Each row is a point. Any point is a mix of the corners, with weights that add up to 1. It lies inside the corners' shape when no weight is negative. Is each point inside? If not, which corners have a negative weight?
In the rows, 128 means zero.

Corners:
(1): [161 154]
(2): [115  46]
(3): [92 81]
Points:
[95 82] -> inside
[96 81] -> inside
[155 142] -> inside
[100  46] -> outside (1)
[126  60] -> outside (3)
[126 114] -> inside
[116  54] -> inside
[88 72] -> outside (1)

Corners:
(1): [150 137 113 183  90  94 137 129  93]
(2): [141 140 128 150 112  99 173  98 120]
(3): [152 150 164  85 222 134 129 172 146]
(4): [ 97 145 180 118 249 155 131 160 132]
(5): [136  90  94 113 107 140 113 110 122]
(6): [139 104 152 151 129 108 163 137 128]
(7): [140 148 183 154  97 126 135 114 102]
(8): [147 121 105 145  73 141 143 145 144]
(9): [108 120 107 101 102 122 134 137 147]
(10): [133 132 130 104 128 154 154 159 114]
Points:
[123 122 146 121 162 137 130 133 137] -> outside (1, 10)
[153 126 120 135 100 120 137 143 120] -> outside (2, 4)
[133 124 135 134 133 133 142 141 132] -> inside
[132 131 145 156  99 117 152 127 112] -> outside (3, 5)
[142 125 124 135 100 119 145 133 126] -> outside (4)
[118 131 192 119 213 161 132 158 129] -> outside (1, 2, 9)
[124 131 124 140 116 131 138 121 113] -> outside (3, 6)

Corners:
(1): [ 84 140 160 118 121 126 109 106 140 166 189 216  99 117 132 156 120 125
  89 140]
(2): [ 49 153 119 148 111 158 119 137 153 156 211 148  64  61 115 155 106 136
 137 112]
(3): [112 155 194 121  87 133 121 133 162 114 182 156 124 100 123 131  95  65
 160  98]
(4): [222 167 113 182 146 144 148 114  92 108 147 111 158  60  84 145 159  97
 141 154]
(5): [205 121 137 140 145 144 167 130  74 159 149  63 136 140 124 117 175 114
  60  98]
(6): [180 151 110  65  96  91 179  79  61  79  66 105 136  56 139 122 152 161
 121 123]
(7): [ 82 189 156 113 171 123  98 119 190 144 127 183 106  63  94 188 120 115
 108  69]
(8): [116 160 131 141 131 161  53 117 180 104 180 105 112 101 108 217  35 128
  88 155]
(9): [194 127  92 108  98 130 172 105 102  95 104 115 134 140 107 166 202  98
 152 124]
(10): [145  43  86 146 117  92 198 138 116  83 126 117 148 139 170 147 133 116
  93 111]
(11): [ 87 158 103 101  92  80  49 120 181 154 135 150  97  80 133 145 120 110
  93 124]
(12): [197 149 119  99 148 107 168 187 107  71 112 133 187 151 125  89 181 156
 128 139]
(13): [184  82 174 157 124  81 187 168  81 154  85  61 150 126 120 140 203 128
  96 185]
(14): [249 113 154 147 108  56 209 153  67 165 106 119 135 139 139 150 170 172
  98 121]
(15): [118 128 171 118 161 131  77 163 101  79 240 182 101  94 101 200 129 112
 124 112]
(16): [120 103 132 138 113 103 114 127  88 182 138 125 187 131 156 173 113 108
 136  99]
(17): [215  92 114 104  98 113 135 114  75  84  71 145 162  83  55  79 136 189
 115 116]
(18): [ 99 122 135  95 167 161  85 159 169 139 163 146  61  90 141 180  66  71
 157 132]
(19): [103 150 164 168  83 173  78 151 122 118 163 182  84  93 140 145 104 110
  95 119]
(20): [108 175 174 173 174 111  42 103 174 148 154 101  88 107 137 139 129 121
 150 101]
(21): [193  64 178 105 103 131 179 164 118 112 140 120 149  97 176 145 226 144
  83 161]
Points:
[134 137 134 124 122 112 117 129 121 125 132 123 117 105 121 150 119 124
 122 112] -> outside (1, 4, 21)
[137 131 141 118 125 111 119 116 119 135 131 135 110 109 128 157 116 118
 105 108] -> outside (2, 4, 12, 21)
[133 137 141 128 124 136 125 142 125 110 142 137 111  89 123 130 148 115
 128 117] -> outside (1, 8, 14, 16)
[149 133 144 130 127 130 137 133 125 115 144 131 118 103 120 151 141 118
 118 124] -> outside (11, 16)
[159 118 137 128 113 120 137 135 108 122 143 124 128 114 132 143 149 121
 113 132] -> outside (7)
[138 138 134 133 120 124 115 129 131 118 147 139 124  92 118 155 125 121
 124 129] -> outside (5)
[156 138 138 134 123 123 123 136 123 118 141 124 127  98 120 148 135 118
 121 122] -> outside (1)
[116 176 168 136 149 125  99 147 135 142 175 153  86  80 108 152 128 109
 123 119] -> outside (8, 9, 10, 16, 17, 21)
[117 145 174  97 128 127  96 143 129 122 153 175 133  73 119 129 126  89
 123 116] -> outside (2, 8, 9, 10, 14, 20)

Corners:
(1): [130 147 128 149 136 168 117 147 111 140 128 125 131 134 135 124 152 108
 164 162]
(2): [139 135 125 124 135 128 101 130 152 140 150 135 132 136 134  63 137 164
 103 156]
(3): [129 146 126 112 127 116 139 112 116 143 109 144 139  97 119 138 121 135
 157 139]
(4): [115 113 120 133 122 130  99 119 117 139 108 137 116 130 112 131 158 130
 134 137]
(5): [142 135 129 166 111 132 134 132 127 108 126 143 133 139 120  66 132 112
  70 152]
(6): [112 129 146 101 181 125 112 128 117 142  97 104 117 116 115 120 138 102
 151 149]
(7): [124 145 129 124 120 111 133 125 122 146 112 125 114 133  99 147 142 124
 160   7]
(8): [133 108 126 124 124 132 196 121 118  74 103 115 114 128 125 124 122  89
 131 102]
(9): [166 156 111 128 126 119 111 120  93 121 120 135 106 128 111 118 145 113
 162 147]
(10): [118 139 127 127 116 155 134 120 110 130 142 123 135 140 120 120  79  98
 146 131]
(11): [110 123 120  96 166 144  94 126 107 133 100 148 140 128 114 137 149 124
 148 137]
(12): [142 138 144 125 127 133 107 138 122 126 149 186 120 134 125 133 139 168
 119 142]
(13): [160 122 156 134 123 133 118  85 135 142 127 113 140 126 122 136 129 111
 135 124]
(14): [119 116 123 159 137 116 102 122  97 151 140 129 143 121 159 100 136 152
  96 143]
(15): [126 129 124 118 118 111 147 140 128 148 133 113 131 139 134 137 139  96
 170 113]
(16): [129 106 113 155 133 108 155 120 119 110 129 130 128 108 112 113 151 106
 151  86]
(17): [134 136 102 162 117 122 110 121 117  86 125 131 148 135 102 119 145 142
 152 137]
(18): [104 131 171 117 156 152 116 105 117 147 116 127 145 143 149 134 114 102
 168 162]
(19): [135 121 125 110 132 135 143 138 139 101 115 139 116  96 165 142 131  88
 142 132]
(20): [104 147 119 147 162 122 143  86 123 140 138 121 127 117 119 121 134 111
 101 133]
(21): [114 143 225  87 140 146 116 111 108 155 126 100 121 114 121 135 130  88
 144 144]
Points:
[117 124 133 133 131 125 142 123 122 125 121 118 129 120 127 119 132 109
 139 119] -> outside (9, 11, 12, 13)
[121 134 139 125 139 133 121 114 111 137 123 124 130 127 118 127 128 122
 145 123] -> outside (5, 15, 19)
[125 128 141 119 138 131 132 119 124 129 118 125 126 120 121 139 142 112
 156 115] -> outside (5, 9, 10, 14)
[122 140 133 137 145 135 116 124 117 130 132 131 129 126 125 112 138 119
 131 132] -> outside (3, 4, 8, 13, 15)
[129 120 114 138 131 137 140 125 132 105 126 140 133 131 132 121 134 111
 135 134] -> outside (3, 6, 7, 9, 14, 21)
[130 134 131 132 130 134 120 122 119 131 125 134 128 128 123 117 137 123
 134 127] -> outside (6, 15)
[130 130 120 139 133 125 128 120 121 125 125 130 130 125 126 118 133 123
 134 127] -> outside (11, 21)

Corners:
(1): [ 95 152 127  47 142 136  32 122 104 155 145 124 166  99 150 141 178 119
  93 148]
(2): [111 184 160 170 107 168 163 221 136 142 121 103 158 147 118  84 133 102
 110 211]
(3): [114 160 111 147  99 113  24 103 105 146  78 115 157 192 127 129 151 166
 130 116]
(4): [130 167 132 242 117 156 140 144 165 104 145 160 160 109 109  69  86 154
 138 119]
(5): [230 151 116 249 103 141 166 119 117 144  73 137 107 112 109 106 101 179
 102 160]
(6): [142 171 126 127  88 141 132 100 118  53 145 116 150 136 117 103 145 139
 144 131]
(7): [194 114  59 131  83  30 101  77 206 126 114 113 131  93  97 134 165 140
 135 134]
(8): [124 151 136 180 224 166 155 184 124 164 140 144  76 136 110  70 112 139
  95  93]
(9): [102 113 124  99 133 126 164  83  94 146 170 120 151 109 138 112 105  71
  48  87]
(10): [109  48 136  89  94 143 132 106  72 126 165 145 181 112 130 172 116 122
 145  90]
(11): [176 158  72  80  98 149 134 113 134 101 188 171 150 123  91 109  97  54
 148  88]
(12): [116 138 110 122 149 160  96 115 172 165 151  88 142 133 178 134 148 133
 125  82]
(13): [105 121  10  78  90 135  54 168 136 142 183 158  61 136  99 170 144  33
 104 156]
(14): [212 111  99  72  93  81 155  84 141 160 150  92 158 132 210 219  93 179
 154  88]
(15): [154 170 137 122 110 161 175 150  88 138 178 127 177 111 101  82 133 162
 114 124]
(16): [ 91 158  79  56 204  89 147  90 129 167 132 116 129  97 199 102 210 140
 118 114]
(17): [142 148  52 103  99 109 176  80 176 175 156  89 116 118 133 182 133 157
 150 175]
(18): [122 174 153  92 121 168 156 153 118 155 123 120 139 116 181  80 111 129
 113 110]
(19): [122 102  15  96  86 159 140 100 191  90 154 132 163 188 128 123 121 176
 147 104]
(20): [113 132  63 156 154 117 127  94 109 135 107 119 125  83  86 100 104  77
  80 105]
(21): [ 93 129 130  97 192  49 128  86 156 159 108 108 161  90  96 211 188 129
  88  76]
Points:
[126 139 115 128 128 127 122 129 134 147 135 118 139 129 137 136 141 143
 116 124] -> outside (11, 20)
[128 147 110 124 127 135 136 119 122 148 143 120 137 116 133 130 127 120
 115 126] -> outside (7, 19)
[136 139 111 112 131 117 135 115 133 145 143 117 150 117 130 145 138 137
 116 108] -> inside
[140 131  86 111 115 125 135 108 144 132 139 119 145 131 138 133 126 140
 126 112] -> inside
[121 135 107 103 135 149 141 134 120 139 169 136 144 115 141  95 119  97
 106 106] -> outside (3, 5, 6, 17, 21)
[147 143  94 137 108 167 133 130 128 120 167 141 130 115 105  95 108 115
 119 120] -> outside (2, 3, 14, 16, 21)
[135 131 102  92 127 124 109 104 117 129 142 131 148 118 128 132 140 118
 115  99] -> outside (2, 4, 17)

Corners:
(1): [129 178  64 164  34 158 220  93 108 101 185  76 144  86 130 159 112  90
 115 112]
(2): [187  81 133 126 172 131 154 107 170 108  34 141 198 145 136 107 167 187
 182  84]
(3): [ 66 143 144 133 162  82 106 135 125  58 142  91 107  86 118 157 131  91
  98 200]
(4): [141 189 138 181  84  68 128 188 114 115 145 142 114 117 117 165  84 220
  53 150]
(5): [134 122  63  66 159 209 153  87 130 118 150 127 132  74 147  89 143 129
  69 140]
(6): [101 169 138 161 136 106 116 195 114  89 117 110 106  92  93 176 174 149
 178 137]
(7): [105 110 102 138 102 105 141 154  76  92 167  95  73 125  42 123  71 104
  85 157]
(8): [130 156 187 192  97  72 100 202 100 153 142  87  98 195 112 165  33 135
 111 149]
(9): [ 74  76 182 101 153  86 153  69 137 170 163 224 132  70 119 104 146 122
  40 112]
(10): [188 138 141 115 107 136  75 129 112 134 205  89 150  86 126  94 127 195
  82 108]
(11): [125 101 129 132 152  86 201 169  93 140 177 149 100  38 112 127  50 109
 165 137]
(12): [117 178 116 126  84 138 178 134 154  67 119  61 153 156 171 141 197 235
 112  70]
(13): [ 64  74 171  97 140  67 195 113 110 189  82 198 227 113 135 187 148 178
 140 146]
(14): [141 180  94  97 124 190  68  94 161 162 199 149 128 112  93  21 113 130
 135 145]
(15): [140 148 117 114  66 159 156 170 163 130 124 157 243 150 117 107 149 154
 177 136]
(16): [100 105 154  97 165 104  33 154 136 217  58 192 117 141 142  65  90 177
 105 149]
(17): [129 131 145  91  80 159 229 117 109 119 113 108 140 153 100 100 148 167
 131 173]
(18): [ 84 112 176 208 184  75 100 199  39 135  89  93 114 102 120 156 108 173
  67 130]
(19): [ 98 136 165 200 124 128  91 166  80  24  57 112 102 180 114 140  95 169
 115 145]
(20): [152 188 113  10 115 108  90  90 122 138  87 178 177 136 110 122 136 146
 100  62]
(21): [151 187  62 181  48 121 142 147  55 136 249 154  91  98 102 118 101 125
  95 187]
Points:
[122 135 133 130 117 117 129 136 115 126 140 131 141 117 121 121 116 152
 105 140] -> outside (6)
[120 142 129 134 121 121 138 146 120 111 127 117 130 120 118 133 135 158
 122 128] -> inside
[109 135 150 137 134  88 135 140 109 130 114 148 124 116 119 139 113 150
 117 133] -> outside (5, 7, 10, 15)
[105 141 146 135  93 107 148 135 132 126 154 126 127 121 121 121  91 152
 101 144] -> outside (2, 5, 6, 18, 20, 21)
[122 141 139 134 119 103 114 151 117 142 126 144 126 124 119 123 103 164
  99 138] -> inside

Corners:
(1): [151 113 130  96 119  41 119 185  84 143 189 122  87 122 148 149 224 120
 147 101]
(2): [209 198 166 110 166  56 177 165  63 118 168 100  90  62  64 105 241  91
 127 121]
(3): [151 174 164 138 125 108 107 121  50 100 108 117 105 155 129 114 164  99
 189 132]
(4): [111  95  85 114 130 165 107  86 109 128 137 191 119  37 140 122  89 186
 103 214]
(5): [199 185 148 114 106  20 208 213  15 115 150  88 126 100 102  63 233 123
 183 112]
(6): [156  54 101  93  86 204  55 152 155  53 142 167  87  53 122 150  21 167
 130 211]
(7): [174  40  86 120 163 199 105  95 137  28 136 155  99   9 175 150  32 146
 129 136]
(8): [161 134  83  96 130 187 112 108 142  93  82 169  98  47 119 224  47 192
 144 176]
(9): [205  86 134 149 167 203  93 144 117 110 147 154 136  52 140 124  47 190
 155 183]
(10): [ 77 208 137 163 227 124 105  48 207 100  67 139  62 108 127  57 161 189
  83 171]
(11): [ 48 249 170 175 182  74 107  80 136 135 111  36 104  87 151 120 180 137
 143 162]
(12): [ 36 167 175 131 196 132 112 121 163 149  22  97 167 111 119 124 167 175
  92 128]
(13): [133 199 168 107  74  23 156 137 137 118 182 101 180  97 129 142 219  72
 175  85]
(14): [110 190 100 113 170 151 133  53 175 118  11  87  99 108  89 156 230 193
 148 140]
(15): [123 188 192 145  90 114 230 161  73 153 150 140 101  82 113 118 189  44
 182  86]
(16): [ 76 160 152 181 207  55 153  24 203 138  26  80 122 122 107 131 147 145
 121 106]
(17): [146 177 181 110 205  57 247 155  83  89 179  82 141 164 129 140 209  69
 188 112]
(18): [ 68 173 115 145 191 132 123  45 120 129  63  62  82 117  95  73  94 135
  90  88]
(19): [176  70 132 114  67 188  90  55  92  88 159 157 151  39 200 168  63 183
  91 214]
(20): [105  80 147 133 115 234  56  73 119  67 163 186  88  77 141 158  46 239
 162 192]
(21): [142  96 150  61 135 160  63  91 150  93 142 136 113  33 163 142  37 197
 180 166]
Points:
[122 147 138 119 135 116 133 115 118 105 118 119 113  97 131 129 143 139
 146 138] -> outside (2, 9)
[ 84 120 123 149 174 202 111  60 133 103  78 125 113  92 136 147  68 171
 122 165] -> outside (1, 2, 5, 10, 13, 21)
[111 165 140 141 175 118 121  85 152 109  98 123  98  94 127 107 145 159
 119 150] -> inside
[105 168 149 135 164  97 159 103 126 127  98  99 105  92 121 111 176 128
 125 128] -> outside (3, 8, 9, 13, 20)
[146 148 129 103 138 119 143 131  85 112 126 108 112  68 140 152 148 131
 150 136] -> outside (6, 9, 10, 13, 16, 20)
[149  90 116 125 143 173  83  99 133 109 156 161  87  37 145 139  54 176
 123 179] -> outside (3, 5, 12, 13, 14, 17)
[151 181 144 141 156  88 174 124  93 110 135  94 107 104 111 141 184 105
 170  97] -> outside (4, 6, 10, 12, 19, 21)
[140 153 140 124 136 116 133 108 119 107 130 122 115  87 128 129 147 137
 147 140] -> outside (12)
[ 87 191 147 102 177  91 135 132 132 127 101  93 117 107  99 112 188 158
 126 130] -> outside (3, 7, 9, 15, 16, 19)

Corners:
(1): [ 79 138 139 162 146 115 156 171 168 148  91  92 181 145  45  86  98  95
 134 176]
(2): [116  85 146 115 156 166 171 113 117 187 220 119  94 104 223 191  60 143
  96 135]
(3): [ 55  95 123 144  79 140  75 151 120 113 203 164 144  83 223 147 122  82
 173 178]
(4): [ 71 114 128 131  85 141  80  93 169 141 201 150 135  78 214 126 125  95
 160  75]
(5): [109 112  72 176  95  86 128  77 108 104 171  66 200  89  68 185 181  85
 184 179]
(6): [ 95 155 211 161 128  90 169 141 132 113 156  85 115 111 167 162  81 141
 109 173]
(7): [100 108 158  57 162  90 172 116  38 143  72 181  88  85 194 126 183 119
  67 108]
(8): [160  67 101  89 160  97  67 166 161  75 161 106 176 195  77  38 185  81
 150 139]
(9): [154  77 165  84 193 125  96 131  90  99  81 173 163 169  50 145 199 104
 139 139]
(10): [ 89 164 194 185 126 177  39 137 192 176 165  63  93 141 187 152  80 162
  95 190]
(11): [104 121 106  78 181 130  85 108  89 107 188 234 127 133 105 160 129 173
 137  77]
(12): [ 77 119 192  90 117 157 157 131 159 129 112  91 109 198 197  73 112  47
 128 218]
(13): [138 142 216  59 149  89 204 115 134 194  84 126  45 108  82 138  80 108
  73 181]
(14): [133  89 141 114 156  97  42 164 138 172  93 194 122 189 227 142 103 108
 132 133]
(15): [169 161 148  93 184 116  57 136 198 129  43 155 177 147  30  85 209 173
 152 184]
(16): [ 97 197 218 104 207 115 181 195 145 147 161  82 105 123  85 174  82 104
 135  87]
(17): [140  75 118 104 134  70   7 118 202  97  65 194  84 175 154 131 215 214
  69  89]
(18): [101 210 224 178 206 117 153 164 105 184 152 226 141 109  78 149 164 112
 113 129]
(19): [137 121 118 151 146 144 136 204 173  92  86  51  91 149 121 107  92  71
 148 131]
(20): [ 86  58  89  93 211 136 142 127 125 156 165 160 114 145 119  46 112 101
 168 113]
(21): [ 97 150 162 155 122 133 139 190 151 106 123  72 159 196  29  70 150 105
 185 154]
Points:
[112 119 130 138 129 114  92 132 164 117 130  84 144 123  99 115 150 117
 147 154] -> outside (2, 11, 12, 14, 18)
[ 86 122 170 103 149 113 168 120 103 136 145 153 123 116 114 141 137 105
 124 128] -> outside (8, 10, 14, 15, 19)
[105 118 172  97 180 119 166 147 112 143  96 157 112 132 112 107 145 107
 120 146] -> outside (4, 5, 8, 10, 11, 14)
[122 124 148 123 165 130 121 153 140 133 140 120 133 149 109 120 118 104
 152 159] -> outside (1, 4, 7, 17)

Corners:
(1): [172 147  76 123 133 169 128 195  94 127  89 171 183 188 158 102 148 114
 122 168]
(2): [ 85 157 212 157 198  97 109 136  81 189 151 197 192  96  64 139  50 175
 188 129]
(3): [160  54 150 204 131 173  78 174  90 195  35 134 146  37 131 134 146 151
 137 132]
(4): [154 185 220 127  55 129  46 125 119 159 125  37  96  80  81 118  76 185
  97  85]
(5): [101 160 166  67 111  74 103 153 165 125  65 111  84 115  59  33  49 183
  66 106]
(6): [ 79 126  68  94  99  84 164  93  67 193 138  86  98 172  70 108  95  93
  67 127]
(7): [ 95 138 124 117  73 136 164  53 132 187 124 155 142 169 184 139 122 104
  98 159]
(8): [194 108  85 102  94 160 191 143 129  82 191 114  92 115  91 190  60 153
 181  11]
(9): [ 82 128 102 142  76  51 164 135 202 110 145  78 107 136  78  28 106 132
  42 124]
(10): [101 136  90 187 198 122 182 131 140 168  18  99 198 105  69  76 156 113
 130  97]
(11): [ 30 163  76 115 117  67 194 111 136  95  57  71  77 164  72 122 121 109
  70 136]
(12): [208  91  80 166 113 175 177 143 150  85 150 159 117 137  55 128 177 156
 212  17]
(13): [100  81 124 151 104 172 143 165  62 214  62 117 146 122 186 139 193 109
 167 167]
(14): [ 90 137 178 121 159 100 116 117 160 166  88 178 188 117 112 194  96  82
 189  87]
(15): [166  97 169 203  55 110 109  73 189  87 155  74  76 163 168 107  91 226
 180   7]
(16): [128 141  97  53 177  56 185 124 146 113 133 169 132 242  88 162 186 154
 190 158]
(17): [214 183  45 110 177 168 181 119 233  69 129 178 148 243 100  78 121 132
 248 101]
(18): [132 113  76 158 183  90 141  92  97 139 169 160 131 121 142 100 109 110
 170 102]
(19): [ 49 142 136  67 201 168 128 113 112 147  97 103  95 218 106 144  93  89
 100 154]
(20): [157 106 178 100 118 180 208 138  93  89  56  46 119 167  36 160 117  39
 129 113]
(21): [ 55  92  92 182  56  83  99  72 201  98  81 106 201  68 122  86 114 150
  78 111]
Points:
[114 128 122 135 125 118 138 119 135 140 102 126 140 142 102 110 118 128
 132 116] -> outside (8)
[114 155 116 117 137 119 166 126 143 127 109  98 123 181  92 125 110 120
 145 106] -> outside (3, 5, 7, 12, 18, 21)
[121 128 132 115 102 137 125 115 125 135  93  96 111 140 125 122  97 114
 115 112] -> outside (2, 9, 10, 12, 16)
[125 130 136 140 132 145 136 124 128 138  86 122 137 126 113 126 109 127
 141 103] -> outside (6, 9, 16)

Corners:
(1): [157 169 122 146  74 121  62 144 113  98 163 183 115 176  87 100 126 177
 101 108]
(2): [140 168 200 136 149 111 120 145 149 117  94 118 122 111  27 105 118 137
  87 143]
(3): [171 151 156 178  69 118  59 118 115 186 149 139 120 107 154 106 138 150
 128 191]
(4): [149 158 133 153  57 130 138  94 109  78 128 215 174 109 137 150 108 108
 153 173]
(5): [185 168 142  97 146  99 108 108 134  46  97  61  70 118 152 111 138 105
 115  68]
(6): [176 171 146 103 147 114 115  85 136 139 149  80 126 134 112 172 175 175
  56 126]
(7): [131 159 127 122  85 121 129 134  66 138 118 102 151  44 128 168  55 134
 184 105]
(8): [128 138 192 179  99 103  52 131 171 110 121 102  97 102 145 137 170 114
  56 135]
(9): [114 160 163 107 167 102  60 143 106 130 126 102 161  70  78  98 100 158
 108 212]
(10): [ 86 114 133 131  88 173 122 138 249  64  72 127  98 156 141 128 179 131
  69  74]
(11): [132 162  92 122 163  68 118 120  81 116  59 105  71 137 110 118 145 127
 107 152]
(12): [178  99  30 147 152 131 126  92 161 125 174 154 118  66 136 173 159 105
 145 101]
(13): [118 134 123 148 109  97 169 106 170  91 111  79 115  98 143 118 173 143
 113 144]
(14): [160 159  68  93 211 146 137 121 113 109 155 106 154 114 136 129 152  33
 103 146]
(15): [169 106  66 110 174 122 134 104  93  81 188 158  30 125 173 142 154 122
  89 191]
(16): [101 159 213 152 129  76 131  83 184  81  96  85 121 149  98  70 110 184
  96  56]
(17): [146 101 124 134 162 152 142  54 110 141 115  86 158 134  86 150 160 164
 132  90]
(18): [172 124 128 116 145 111 139 119  57 148  48 151 174  69  75 101 124 103
  84  93]
(19): [144 102 135 130 154  64 127 123 128 151 140 137 204 128  77 114  94 139
 135 201]
(20): [148 179 199  12 113 133 100  89  17 189  86 137 131 148  66 116 207 118
 133  72]
(21): [120  90 121  94  70 142  93  45 135 215  83 128 111  99  62 115 167 112
  88  67]
Points:
[132 142 141 123 121 112 114 108 129 112 113 116 114 119 106 129 141 147
 112 126] -> outside (3, 14, 18)
[140 155 145 135 112 105  96 113 140 120 124 140 137 119 104 108 146 105
 113 142] -> outside (6, 7, 10, 15, 17, 18)
[154 145 135 124 132 112 116 105 105 126 119 127 135 110 105 125 135 130
 111 131] -> outside (10)
[141 150 148 125 112 119 119 103 116 114 115 141 140 118 107 125 133 131
 121 129] -> inside
[144 143 138 134 114 115 110 115 121 130 123 123 131 109 109 124 129 138
 119 133] -> inside
[138 140 153 130 105 113 107 100 130 134 104 122 130 112  94 120 139 145
 110 106] -> outside (14, 15)
[142 143 130 124 126 122 114 106 124 117 116 119 113 113 119 126 152 126
 104 121] -> outside (19)
[140 146 150 125 121 115 108 114 126 125 115 122 119 117  98 119 146 134
 102 126] -> inside
